Each row is a point. Each copy is the shape, with its points in the same order, turned, moved and blurred by noise. Some copies are also mirrored. Which?

Shape:
[[ 17   4 -28]
 [-30 -50 -11]
 [ 24  26 -37]
 [ 56  58  45]
 [-43  49  18]
 [-38   3 -25]
 [ 50 -18   4]
 [  0 -20  16]
 [ 11  45 -46]]
Copy 1, 9 rows:
[[ 21   6 -36]
 [-43 -28 -14]
 [ 32  23 -46]
 [ 71  52  34]
 [-26  69   2]
 [-31  20 -34]
 [ 45 -22  -1]
 [ -6  -6  10]
 [ 26  44 -55]]
Copy 1 is: only turned
Copy 2:
[[ 11  -1 -37]
 [-26 -53   4]
 [ 12  19 -52]
 [ 42  75  16]
 [-55  48   5]
 [-43  -6 -23]
 [ 49  -7  -6]
 [  2 -15  18]
 [ -4  34 -63]]
Copy 2 is: only turned
Copy 3 (9 x 3):
[[ -2  -4 -42]
 [-12 -57  18]
 [ 12  14 -43]
 [-55  82 -20]
 [ 17  37  44]
 [ 25 -23  14]
 [-52  -9 -43]
 [-24 -14  10]
 [ 32  31 -48]]
Copy 3 is: mirrored
Copy 4:
[[  1  -3 -44]
 [-46 -49   6]
 [  3  10 -50]
 [ 51  69  11]
 [-48  49   3]
 [-53   7 -31]
 [ 39 -18  -2]
 [ -6 -16  20]
 [ -2  30 -68]]
Copy 4 is: only turned

Shape (8 x 4):
[[-48 -49 -25 -25]
 [-28  28 -24  15]
 [ 57 -23  32  20]
 [-26  42  -7  54]
 [-33   7  57  52]
 [ -1  20   7   0]
 [-52   0 -20   0]
 [-24  66  -2 -43]]
Copy 1 (8 x 4):
[[ -5 -67 -18 -47]
 [-25   9 -43   0]
 [ 54  39  32 -14]
 [-30  23 -32  38]
 [-33  10  39  38]
 [-16  25 -12 -23]
 [-38 -29 -30 -15]
 [-65  42 -36 -56]]
Copy 1 is: only turned
Copy 2, 8 rows:
[[-28   7 -53  87]
 [-47  22 -12  13]
 [ 50 -42 -11  -6]
 [-43   6  27 -21]
 [  2  -6  54  26]
 [-10  20  -9   7]
 [-44  28 -19  45]
 [-11  90 -22   4]]
Copy 2 is: mirrored

Shape, 11 rows:
[[  2  62  -5 -30  49  13]
 [ 22  41  23 -34  29  11]
 [-15 -31 -15 -26  18 -34]
 [ 18  60  16   6  44   2]
 [-19 -48  28 -41  20 -32]
 [  0  53  10 -25 -77   2]
 [-16 -51  22  49  20   8]
 [ -2  79  17  25  33 -23]
 [100  53  23 -29  26   3]
 [-14 -43  31 -22  22  -8]
 [-21  56 -20  38 -20   9]]
Copy 1:
[[-12  77  21 -21  10   9]
 [ 22  58  39 -20  -2   0]
 [  2 -15  -9 -17  31 -32]
 [ -5  76  40  11  -1 -15]
 [ 33 -34  20 -17  50 -21]
 [ 73  34 -33  17 -47  20]
 [-21 -43  43  48   3 -22]
 [  0  92  15  44   9 -20]
 [ 36  80  65 -41 -45 -48]
 [ 21 -28  34  -5  34 -13]
 [-11  48 -26  51 -33   6]]
Copy 1 is: mirrored
Copy 2, 11 rows:
[[ -9  -7  -4 -27  33  68]
 [ 13   2  21 -11  32  43]
 [-19 -51 -17 -37  26 -35]
 [ 15  -6   4  21  32  53]
 [-18 -55  27 -35  28 -40]
 [ 10  27   7 -19 -68  11]
 [-49 -24  -2  47  39 -50]
 [ -3 -24  -4  30   5  73]
 [ 93  15  23  -3  45  24]
 [-20 -44  27 -18  33 -37]
 [-26  16 -34  21 -20  34]]
Copy 2 is: mirrored
